Every row gives one point. Each copy is the shape, with its points in the same order, stretched, turned, moved and blurred by noise. Some copies are also mirrored. Which?
(in the rows, 128 means zero)

Shape (6 x 3):
[[147 132 219]
 [110  96  86]
 [150 114 104]
 [142 135 157]
 [100 126  79]
 [113  89  96]]
Copy 1 (6 x 3):
[[ 79 145 181]
 [175 116 116]
 [152 141 101]
 [110 144 130]
 [157 104  92]
 [169 122 123]]
Copy 1 is: only turned
Copy 2 (6 x 3):
[[213 189 128]
 [103  62 105]
 [110 117 109]
 [153 149 133]
 [ 96  61 133]
 [111  68  99]]
Copy 2 is: only turned

Shape (8 x 4):
[[155 154 142 146]
 [ 95 148  93 157]
 [150 180 169 137]
 [ 92 168  95 154]
 [173 145 166 167]
 [110  94 208  95]
 [133 135 137 110]
 [ 96 132 119  78]]
Copy 1 (8 x 4):
[[135 139 183 157]
 [131 163  96 141]
 [156 141 222 142]
 [149 157 107 139]
 [127 159 206 170]
 [ 57  86 187  61]
 [117  99 170 117]
 [106  66 139  81]]
Copy 1 is: only turned
Copy 2 (8 x 4):
[[134 117  88 139]
 [180 144 149 124]
 [113 126  93 162]
 [179 154 157 143]
 [132  95  65 151]
 [ 68  95 159 118]
 [116 133 122 123]
 [114 163 166 104]]
Copy 2 is: mirrored

Shape (12 x 6):
[[117 132  83 166 176 129]
 [ 85 159 135 122 127 131]
 [164  72 136 168 114 112]
 [169 168 101 161  89 155]
 [103  84  45 116 124 131]
 [109 166  75 121 102 115]
 [130  93 132 177 176  97]
 [169 102 105  98 105 133]
 [140  78 131 168  89 149]
 [ 79 160 135 165  90  66]
 [108 159 131 142 164 126]
 [112 132 108 113 145 117]]
Copy 1 (12 x 6):
[[183 136  89 157 181  93]
 [133 119 106 103 129  78]
 [209 121 158 114 114 144]
 [176 142  58  93 150 163]
 [165  92 119 132 218 145]
 [140 140  82  85 194 115]
 [203 136 144 147 127  80]
 [146 143 137 134 154 186]
 [201  77 141 101 117 153]
 [174 125 119  28 134  40]
 [144 144  96 137 133  74]
 [138 141 116 136 156 102]]
Copy 1 is: only turned
Copy 2 (12 x 6):
[[127 154 112 173 172 106]
 [107 175 152 130 104 131]
 [187  63 144 125 145 131]
 [141  99  97 197  59 189]
 [ 83  86 131 143 212 142]
 [ 87 154 138 171 118 181]
 [178 146 145 136 182  84]
 [147  83  99 126 144 183]
 [151  38 140 129 126 131]
 [102 180 219 156 105 163]
 [128 193 128 140 123 112]
 [122 158 131 126 149 139]]
Copy 2 is: mirrored
Copy 3 (12 x 6):
[[ 63 160  99 154 128 110]
 [102 108 137 119 127 179]
 [132 127 140 175  97  53]
 [145 107  81 130 138 111]
 [ 48 127 142 165 190 109]
 [ 77 103 124 112 160 129]
 [ 89 163 132 169  81  73]
 [133 143 141 141 161  91]
 [137  96 134 185 120 103]
 [ 85  63 152 116  84 114]
 [ 95 147 115 127 110 151]
 [ 85 142 140 128 138 131]]
Copy 3 is: only turned

Shape (12 x 8):
[[134 154 103 107 107 116 153 160]
 [222 137 160 189 133 151  66 140]
 [147 127 137  98 135 114  77 147]
 [176 127 142 159 118 145  99  91]
 [119 120 197 181 116 171 137 119]
 [122  80 122 119 125 150 173 103]
 [112 153 141  88 149 138 145 146]
 [119 140 108 203 158 103 125 123]
 [137 178 126 140 151 135 108 145]
 [134 144 123 137 152  83 141 110]
 [112 107 106 149 103 127 148  85]
 [136 103 106 107 160 127  99  87]]
Copy 1 (12 x 8):
[[ 74 130 147 114 135 131  95 117]
 [164 125  98 146  83  88 123 216]
 [147  86 141 114  87 127 121 121]
 [152 125  65 118  95 124 119 168]
 [131 161 104 143  97 101 185 126]
 [ 99  91  63 113 128 158 149 114]
 [ 98 123 149  83 114 111 151  95]
 [171 156 130 158 180  80 124 165]
 [137 157 151 101 135  90 119 147]
 [137 125  98 101 144  81 115 114]
 [122 131  83 131 148 152 105 126]
 [159  83  85  97 124 152 129 136]]
Copy 1 is: only turned
Copy 2 (12 x 8):
[[108 127 137  94 120 115 163 117]
 [211 178  72 163 154  93 102 124]
 [130 163  94 128 121 139  96 137]
 [147 147 116 164 164  89 106 136]
 [172 154 146 202 152 141 164 122]
 [ 73 104 134 172 150 109 151 110]
 [123 146 151 134 101 144 125  95]
 [165 126 151  96 220 109 126  98]
 [160 172 149 103 143 117 114 103]
 [146 100 150 109 162 117  99 106]
 [ 87 104 155 139 191  96 150 142]
 [ 85 139 113 139 165 110  71 121]]
Copy 2 is: only turned
Copy 3 (12 x 8):
[[159  94 122  86 105 117 139 131]
 [  7 100 200 120 115 148  76 162]
 [141 108 176 146 106 125 120  80]
 [ 75 105 142 160 115 172  87 147]
 [ 91  88 141 164 130  87  76 190]
 [136  77  51 146 127 106 130 108]
 [178  89 131 117 164  94 139 114]
 [ 89 183 107 112 123  92 153 169]
 [124 129 172  92 160 119 125 144]
 [129 149 103 133 130 125 186 150]
 [139 134  64 154  98 134 124 145]
 [137 130 102 170 148 149 132  68]]
Copy 3 is: mirrored
Copy 4 (12 x 8):
[[105 125 120 172 144 145 112 138]
 [ 61 124 161  75 201  72  94  89]
 [ 63 107 129  85 132 102 114 150]
 [101 116 169  99 129  80 108  92]
 [ 85 211 127 116 111  93 131  50]
 [168 131 117 111 109 120 135  63]
 [ 98 168 107 116 112 136 113 148]
 [168 132 157 156 189  84 165 145]
 [ 94 145 149 119 159 131 118 161]
 [153 134 128 145 140  62 139 165]
 [156 110 156 152 103 101 135  95]
 [149  81 155  66 110  98 139 131]]
Copy 4 is: mirrored

Shape (12 x 9):
[[144 186 106 143 132 108  57 101  98]
 [ 82 156 129 144 157  76  93 129 115]
 [175 133 110 157 116  79 151 161 143]
 [150 111 188 151 110 143 158 179 153]
 [147 140 126 184 126 146 154 156 155]
 [110 115 117 104 119 173 158 170 137]
 [ 98  91 137 146  66 164 173 145 167]
 [144 153 136 129 152  86 117  78 117]
 [ 89 195 115 140 150 116 128  92  67]
 [128 106 143 143  60 153 170 180 110]
 [144 123 117 183 161  93  97 111  99]
 [106  92 126 118 103 183 166 154 104]]
Copy 1 (12 x 9):
[[116 107 108 167  85 164 111  89  83]
 [107  89 149 108  85 152 104 135 111]
 [174 132 136 117 116 119  82  95 144]
 [150 149 134 109 163 112 151 174 163]
 [162 124 124 103 133 123 134 106 135]
 [109 179 135  78 133 123 175 148 144]
 [157 145 149 104 113  85 205 142 137]
 [125  91 168 159 109 173 115  99  74]
 [124 103 132 111  88 187 128 128  50]
 [172 186 107 100 107  89 159 163 134]
 [138  96 126 126 110 117  63  88  88]
 [130 182 139  89 129  94 181 150 110]]
Copy 1 is: mirrored
Copy 2 (12 x 9):
[[ 64 201 155 157 143 126  55 152  82]
 [ 92 108 198 122 115 129  39 153 115]
 [105 138 103 105 131  94  92  77 205]
 [192  58 101 180 109  80 132  88 187]
 [169 142 133 144  98 101 133 109 177]
 [204  91  96 104  88 130 158 131 122]
 [197  88  91 151  50 143 181 110 208]
 [ 55 125 158 132 179 121 102  99 101]
 [103 165 197 127 134 196  88 112  54]
 [209 108  66 151  82 158 145  93 208]
 [ 97 157 181 130 188 115  89 159 159]
 [222  96  96 116 114 166 184 140 146]]
Copy 2 is: mirrored
Copy 3 (12 x 9):
[[109 108 167 109 126  91 119  87 131]
 [ 99 122 109 102 132 109  77 132 152]
 [ 97 170 157 176 162 115 143 165 132]
 [ 79 140 130 136 181 185 185 170 151]
 [ 87 140 127 168 133 140 166 164 162]
 [136  80 100 133 121 170 155 185 130]
 [103 110  37 143 155 146 190 189 124]
 [128 162 141 113 125 124 121 100 121]
 [102 105 133 110  61 114  92 101 104]
 [ 78 101  97 159 156 153 182 183  94]
 [ 87 139 144 166 137 123 108  88 143]
 [110  68  83 140 109 173 153 172 107]]
Copy 3 is: only turned
Copy 4 (12 x 9):
[[132  87  79 141 164 200 106 144  82]
 [ 92  65  83 152 139 139 136 157 106]
 [161  98 135 162  94 132 129 150 128]
 [131 160 158 172 128  55 135 128 148]
 [145 105 166 161 152  98 114 129 141]
 [117 114 168 119 152 109 148  86 176]
 [ 96 128 202 155 139  75 162  69 152]
 [116  92 100 120 127 144  87 155  77]
 [102  50  83 116 169 190  72 109 125]
 [106 136 177 161 127 117 136  63 183]
 [102 100 139 151 139 157  92 174 108]
 [ 87 135 185 117 155 119 125  67 190]]
Copy 4 is: mirrored

Shape (16 x 11):
[[ 63 123 103 181 130 101 189 107  85 129 127]
 [116 103 112 216 111 103 134 124  93 157 105]
 [104 106 152 146 150 160 135 112 105 122 158]
 [200 189 148 153  97  89 139 125 127 140 182]
 [148 167 166 118 111  77 112 110 130 124 145]
 [ 99 139 183 135 160 150 116 125 117 101 112]
 [115 123 159 123 121 124 101  92 124 133 158]
 [142 122 148  91 106 137 111 117  90  93 125]
 [121 113 128 110 169 141 163  89  95  96  92]
 [188 151 140 180  89  67 150 191 168 138 163]
 [133 171 110 173  69 114 163 179 118 172 116]
 [161 150 116 173 102  71 140 172  68 219 158]
 [120 141 104  96 152 133  97 135 138  97 127]
 [109 102 144 102 131 147 141  95 137 131 118]
 [ 87 111 120 163 155 131 161 124 117 161  80]
 [130 148 119 145 139 150 129  88 120 121 121]]
Copy 1 (16 x 11):
[[105 130 101 171  72 137  98 115 132  90 148]
 [ 92 105 146 144  99 126  62  79 150 122 159]
 [100 138 127 152 135 143 155 108 169 111 127]
 [146 116 160  94 160 180  75 160 130  97 169]
 [145 156 150 139 151 139  95 168 156 129 134]
 [118 155 138 160 107 135 153 103 184 139  97]
 [ 93 153 132 160 163 145 118 146 155 124 121]
 [113 187 137 122 125  91 144 161 170 114 133]
 [124 176 107 137 109  89 152 106 146  79  96]
 [191  63 157  95 140 158  61 124 129 154 191]
 [129 128 144 107  89 158  69 105  97 154 195]
 [123 117 103  75 114 172  47 129 168 130 209]
 [141 119 123 136 109 101 126 149 129 157  89]
 [112 163 104 160 157 103 148 105 135 116 116]
 [111 138  96 155 106 111 106  65 131 122 120]
 [103 143 133 131 128 130 108 110 121  98 100]]
Copy 1 is: mirrored
Copy 2 (16 x 11):
[[119 171 203  84 156 125 193 161 151 111 127]
 [105 115 199 131 147 131 158 171 114 145 154]
 [151 133 120 149 137  91 139 138 143 125 117]
 [145 190 105 134 133 162 120 150  82 163 205]
 [131 182 120 119 151 135 114 110  79 149 157]
 [121 143 134 142 101 102 115 101 121 115 104]
 [160 141 119 139 167  97 110 114 110 146 136]
 [119 145 108 118 139 133  92 137 100 123  90]
 [135 152 122  90  99 103 155 153 125 135  57]
 [ 59 170 105 147 138 132 146 152 109 179 233]
 [ 72 144 180  86 127 177 133 158 124 112 208]
 [113 125 160  97 153 143 152 195  54 112 232]
 [108 121  88 117 129 138 153 106 119 122  97]
 [141 126 111 104 135  83 119 126 138 154 111]
 [112 113 171  99 110  96 168 139 140 130 127]
 [151 139 137 120 118 141 142 135 130 141 115]]
Copy 2 is: mirrored
Copy 3 (16 x 11):
[[107  87  84 127 160  86 166  31 161 169 129]
 [ 92  74 168 145 154  75 200  70 141 144  73]
 [116 138 113 161 163 105 111  78 165 179 142]
 [ 71  85 138 126  94  58  68 147  76  91  87]
 [150 106 139 140 122  88 104 129  78 136 102]
 [179 123 129 140 172 148  86 100 148 194 121]
 [135 141 136 163 144  87 131  94 108 174 134]
 [153 161 140 152 170 143 133 130 100 108 142]
 [195 129 120 131 150 150 125  82 165 123 151]
 [ 87  88 128 116  68  71 110 152 115 119  26]
 [ 62  70 139  65 135  97 147 141 107 124  86]
 [ 33  24 151 153 144  25 165 172 110 114  83]
 [173 137 123 149 108 184 132 116 125 158 138]
 [173 156 127 121 134 115 146  89 142 163 146]
 [155  84 137 104 143 112 172  77 177 178 111]
 [129 116 146 121 126 132 114  82 125 137 138]]
Copy 3 is: mirrored
Copy 4 (16 x 11):
[[141 107 114 123 181 121  60 180 136 160  90]
 [167 164  97 151 169 126  38 131 125 118 104]
 [121 130 121 121 145 141 115 131 100 151  51]
 [130  89 101 139 112 161 105 105   7 118 171]
 [111  86 115 170 115 130  97  84  70 129 138]
 [101 130 149 129 117 106  83  80 114 153  54]
 [123 117 110 173 139 130 118 112  90 142  86]
 [ 72 130 132 154 110 135 116 136 100  95  98]
 [ 77 104 123  96 148  99 103 151 140  92  58]
 [201 112 116 157  68 188  81  86  57 123 173]
 [174 175 140 147 123 114  82 140 102 130 183]
 [139 149  81 114 184 161  87 101 102 145 203]
 [111 122  88 157  81 107 106 137 143 138  93]
 [133 129 137 146 140 104 140 139 131 106  74]
 [154 153 125 115 168  83  78 127 174 130  86]
 [117 127 103 135 134  89  96 148  92 114  84]]
Copy 4 is: mirrored

Shape (16 x 12):
[[128 117 182  77 107 136  99 106 137 143 163 140]
 [123 105 106 116 133  85  90 139 143 153 188 152]
 [132  91 134 101  98 105  63 102 156 146 114 139]
 [100 110 122 135 149  89 167 123 128 102 149 110]
 [133  82 183 139 103 135  70 146  80 112  77 188]
 [165 129 162 177  95 155 106 108 112 151  84 185]
 [ 70 143  99 190 157 144 124 175 153  77 157 107]
 [110 168  93 132 189 165 127 136 110 133  78 125]
 [162 113 152 117  68 101  71 119  86 124 118 147]
 [ 74 150 115 151 118  98 161 174 154  98 125 119]
 [105 186 105 169 178 147 114 149 144 116  95  71]
 [127 160  75 151 170 156 169 204 153  80 129  85]
 [161 157 175 168 137 120  95 115  90  79  95 169]
 [134  73 148 143 139  92 124 147 167 108 146 118]
 [131  96 180 128 114  90 108 145 103 170 153 114]
 [133 127 173  98 131  70 102 151 155 150 141 153]]
Copy 1 (16 x 12):
[[145  82 147 142 172 136 153 115 100 181 122 139]
 [ 98 114 151 160 157 150 132 135  69 130 133 159]
 [140 108 188 148 148 103 126 123  94 154 121 124]
 [ 90 149  87 153 136 108 135 119  92 136 147 189]
 [122 118 168 170 129  43 148 171 132 176 119  84]
 [159 146 139 166 147  72 135 180 172 129  97  69]
 [ 94 196  85 161  99 112 219 123  64 113 129 183]
 [103 198 141 126 113 156 132 134 169 167 142 138]
 [123  96 151 150 112  85 110 156 134 147  95 103]
 [113 157  97 156 118 101 213 135  92  96 161 193]
 [106 196 106 147  59 143 167 104 140 125 147 131]
 [ 71 191  95 101 134 116 201 112 117  95 149 164]
 [ 95 144 114 204  81  53 163 138 182 141 100 110]
 [105 134 118 150 169  82 167 103  69 132 136 128]
 [128  91 125 142 131 132  99 158  80 140 139 110]
 [114  94 148 180 149 122 156 131 102 125 151 134]]
Copy 1 is: mirrored
Copy 2 (16 x 12):
[[ 72  80  77 141 133  84 165  84  98 123 147 112]
 [145 111  73 108  80  87 125  87 169 102  72  73]
 [131  96  95 141 173  82 133  67  82  89  91  99]
 [115 156 150  71 125 149 126 100 159 128 125 101]
 [ 51 101 157 177 180 175 128 109  73  76  59 122]
 [138  88 202 191 148 118 146  97 131 100 115 150]
 [157 210 139  85 110 133 123 137 172 164  46 150]
 [163 153 189 147 134 155  91 205 133 202 120 151]
 [ 68 118 146 168 165  99 147  93  76  50  81  94]
 [136 189 129  76 161 136 109 135 183 103  92 152]
 [177 209 162 148 153 128 110 168 151 202 116 139]
 [168 223 151  78 108 110  74 150 145 175 120 185]
 [ 80 108 220 175 178 138  99 117 119 144  84 122]
 [124 133 109  93 129 122 119  34 135 106 120 109]
 [ 86 140  92 157 115 157 173  75 142  75 139  61]
 [ 95  92  71 140 144 111 109  79 171 105 122  88]]
Copy 2 is: mirrored

Shape (18 x 12):
[[141 136 171 165 105 117 133  50 162  90  77 170]
 [157 137 175  64 113  84 137  62 109 134 178 128]
 [125 113 109  58 102 152 129  93 152 162 161 128]
 [ 81 140  84 164 146 161 149 106  76 133  95 153]
 [139 120 106  59 149 154 108 151 160 116 181 101]
 [112 136 166 165 137  81 155 116 155  71  88  98]
 [166  76 128 152 149 160 163 151 126  99 108 169]
 [163  96  87 125 152 114 103 147 162 150 159 142]
 [105 181 157 107 128  71 112  92 117  97 108 156]
 [141 148 119 119  89  89 124 135 100 167  79 125]
 [152  77  91 158  96 141 164 138 174 133  94 170]
 [113 156  85 167 120 125  97 125  67  72 181 103]
 [127 105  82 166 175 180 122 154  81 176 164 143]
 [126 110 166 140 105 173 123  87 129 132  97 149]
 [143 167 134 154 136 147 149 136 110 142 151 142]
 [106  79 130  95 162  81 120 120 162 175 168 136]
 [ 80 146 157 121  96  78  76 104  96 138  93 162]
 [ 73 166 121 124 171 107  84  48  75 118  84 102]]
Copy 1 (18 x 12):
[[139 116 136  84  66  59  78 158 114 124  98  79]
 [108 191 113 167  92 116 135  66 146 137 111 127]
 [101 176 123 138 121 153 188  66  87 153  95 162]
 [149 143  87  51 127 135 106 194 140  82 135 144]
 [ 97 160 178 139 128 190 189  34 124 173 127 200]
 [124 145 189  86 132  68 110 147 170 114 131 102]
 [126  92 139  83 115 168 141  99 159  96 137 109]
 [139 118 174 139 152 193 135  53 103 134 122 162]
 [107 163 150 117 100 108  74 153 136 154  98 113]
 [ 97 125 131 144 135 119 117 170  93 109 139 104]
 [116  93 155  99 152 145 147 107  98  94  89 107]
 [132 116 122 118 138 127  88 123 169 123 155 221]
 [188  99  96 114 127 208 145 129 138  94 166 190]
 [142  99 100 106  71 104 142 158 111 145 133 112]
 [158 114 134 141  74 152 132 151 145  90 130 167]
 [149 171 152 142 178 182 156  50 121 159  96 130]
 [118 118 110 137 127 111  79 183 103 187 110  99]
 [143 190  97  52 118  83  66 189 130 135 171 133]]
Copy 1 is: only turned
Copy 2 (18 x 12):
[[132 182 138 101  98 138  53 132 169 202  99  95]
 [137 176  90 200 122 141 182 181  81 161 142 194]
 [ 62 183  90 111 129 165 176 139  97 122 161 144]
 [ 92 168 200 129 154 158 138  95 133 126 138 117]
 [116 110  91 152  73 104 198  94  71 130 144 124]
 [184  99 167 146  92 110 103 122 102 181 102  84]
 [113 123 176 121 110  62 113  59 101 143 140 105]
 [150 143 118 149  66  81 153 126 145 110 188 127]
 [213 135 112 129 129 151 162 151 135 183  87 119]
 [169 126 111  99 148 143 177 184 169 134 115 155]
 [124 169 145  55 118 106  78  98 154  99 165  87]
 [133  97 155 234  49 146 122  81 115  91 130 160]
 [ 81 163 185 191 115  98 176  98 120  80 181 129]
 [ 65 160 125 109 143 153  98 119 131 192 108 113]
 [109 169 128 179 108 103 158 145 102 104 115 124]
 [165 169 119 155 144 103 177 161  94 130 206 119]
 [193 124 108 112 190 176 148 154 182 173 106 134]
 [153 131 171 139 106 192 169 142 159 215 119 126]]
Copy 2 is: mirrored

Shape (16 x 12):
[[157  85 114 134 164 162 126 171 176 128 134 162]
 [120  85 189  90 121 106 176 115 168 131  96 169]
 [ 59 109 114 121 145 177 119 106  92 159 113 144]
 [137 116 148  89 104  97 120  98 146 166 100 101]
 [156  85 111 133 183 145 137 102  96  89 147 169]
 [ 95 165 152 166 151 111 109 114  85  79 191 132]
 [116 163 144 136 168 123 125 121  97  86 135  80]
 [ 85  82 100 163 133 144 171 104 130 140 108 145]
 [ 77 123 169  78  99 120  99 135  76 119 185 121]
 [149 139 124 156  94 176 127 176 102  98 111 172]
 [ 96  92 111 133 102 130 127  94  71 134 114  84]
 [ 87 161 102 129 174  79 185 162 170 156 154 150]
 [120  89 167 140 184  88 122 183 118 104 153 153]
 [ 97  74 103 152 104 153  89 183 106  74 154 113]
 [147 150 115 113 159 132 144 133 129 105 121 103]
 [ 77  99 184 124 113 157 143 141  89 157 161 117]]
Copy 1 (16 x 12):
[[ 99 144 103 155 132 123 120  96 163 148 144 212]
 [115 178 151 131 164  72  96 157 176 173  54 136]
 [ 67 130 147  86 126 168 122 105 142 180 168  98]
 [114 152 131  68 143  81 110 169 128 118 139 128]
 [119 101  60 155  99 130 133  77 202 117 141 130]
 [144  37 108 217 145 169 129 100 119 105 188  59]
 [173  81 131 150 122 186 129 120 125  86 155  92]
 [130 110 112 110 129 126 166  81 146 195 114 132]
 [ 52 130 160 169 157 131 155 159 181 117 209  51]
 [ 60 136 138 188 100 151 153  93 136 101 162 118]
 [ 98  96 130  81 114 143 183 109 146 119 176  85]
 [231 118 111 169 103 107 122 143 132 191 110 147]
 [124  66 129 202 113 114 104 115 205 129 159 163]
 [ 54  67 130 166 120 178 209  82 177 122 222 142]
 [177 135 108 123  92 153 139 129 134  96 130 128]
 [ 90 143 180 143 191 130 135 112 177 160 186  93]]
Copy 1 is: mirrored
Copy 2 (16 x 12):
[[138 174 119 131 145 138 148 114 132 167 106 185]
 [157 192 156  82 112 202 116 126 203 111 164 124]
 [103 118 129 153 150 154  93  94 131  57 183 109]
 [187 152 163 104 100 121 141 129 203  94 177 128]
 [110 163 112 176 165 153  84 205 151  88  95 165]
 [ 63  76  92 178 120 160 144 204  71  88 115  86]
 [ 88 102 138 188  86 111 119 186 108 118 138 134]
 [109 141 138 165 190 176 100 115 191 110 152  98]
 [123 109 113 127  83 137 117 147  52  76 186  38]
 [ 64  98 160 138 147 140  95  84  98 165  58 134]
 [136 113 173 183 151 125  71 139 152  90 174  67]
 [ 39 151  77 110 154 130 228 139 159 120 137  99]
 [ 88 161 156 129 151 171 165 186  94 125 141 105]
 [117  86 141 174 154 134  74 122  46 184 159  72]
 [103 135 126 160  97  92 123 158 145 136 120 165]
 [127 150 157 156 104 165 132  96  81  98 163  52]]
Copy 2 is: only turned
Copy 3 (16 x 12):
[[132 175 171 141  87 162 144 132 154 145 112 156]
 [210 162 126 168 139 102 161 116 114 110 104 141]
 [112 126 123 155  99 145 156 142 162 101 160  82]
 [140 123  75 180 141  94 131 118 118 150 140 139]
 [154 100 118 139  97 178 119 176 150 114 113 144]
 [135  59 169  92 157 116  60 150 152 126 134 122]
 [137  59 116  86 117 104 103 149 139 170 139 107]
 [146 167 106 150  90 119 123 147 124  81 117  87]
 [148  68 134 135 163 163 108  84 154 136 157  76]
 [119 158 139  75 122 179 110 119 142 101 155 144]
 [121 107  35 147 118 133 102 135 147 124 158  61]
 [152 105 207 127  93 105 140 130  49 138  59  99]
 [174 118 180 110 163 162 114 141 129 155  87  88]
 [128 147 135 109 114 194  72 122 166 151 159  58]
 [137  86 121 102  78 125 131 147 123 167 122 141]
 [132 131 117 120 138 128 126  83 179  96 122  87]]
Copy 3 is: mirrored
Copy 4 (16 x 12):
[[151 125  98 131 175 135 158 110  88 149 165 180]
 [214 161 135 113 168  89  77  82 136 118 159 152]
 [112 116 117 156 118 111 119 148 181 165 183 156]
 [158 102 143 117 135 135  81  73 137 141 173 104]
 [145 108  93  69 130 114 119 186 154 160 132 180]
 [116 135  88 101  53  89 104 206 114 109 145  96]
 [116 114 100  68  98 113 129 140 159 105 144 103]
 [170 164 127 118 136 150 110 161 193 177 170 148]
 [132  88  96 163 116  67  79 187 113 115 150  83]
 [119 126 148 149 142 131 160 148 131 150  83 144]
 [129  99 142 105 127 153  86 186 206 163 146 102]
 [215 165  55 154  75 128 149  96 134 127 212 117]
 [173 109  73 116 121 109 135 179  88  51 176 164]
 [118  85 122 141 173 131 164 236 108 138 142 111]
 [145 111 101  84 130 129 147  97 158 142 141 118]
 [142 148  88 150 142 104  56 161 153 111 143 122]]
Copy 4 is: mirrored
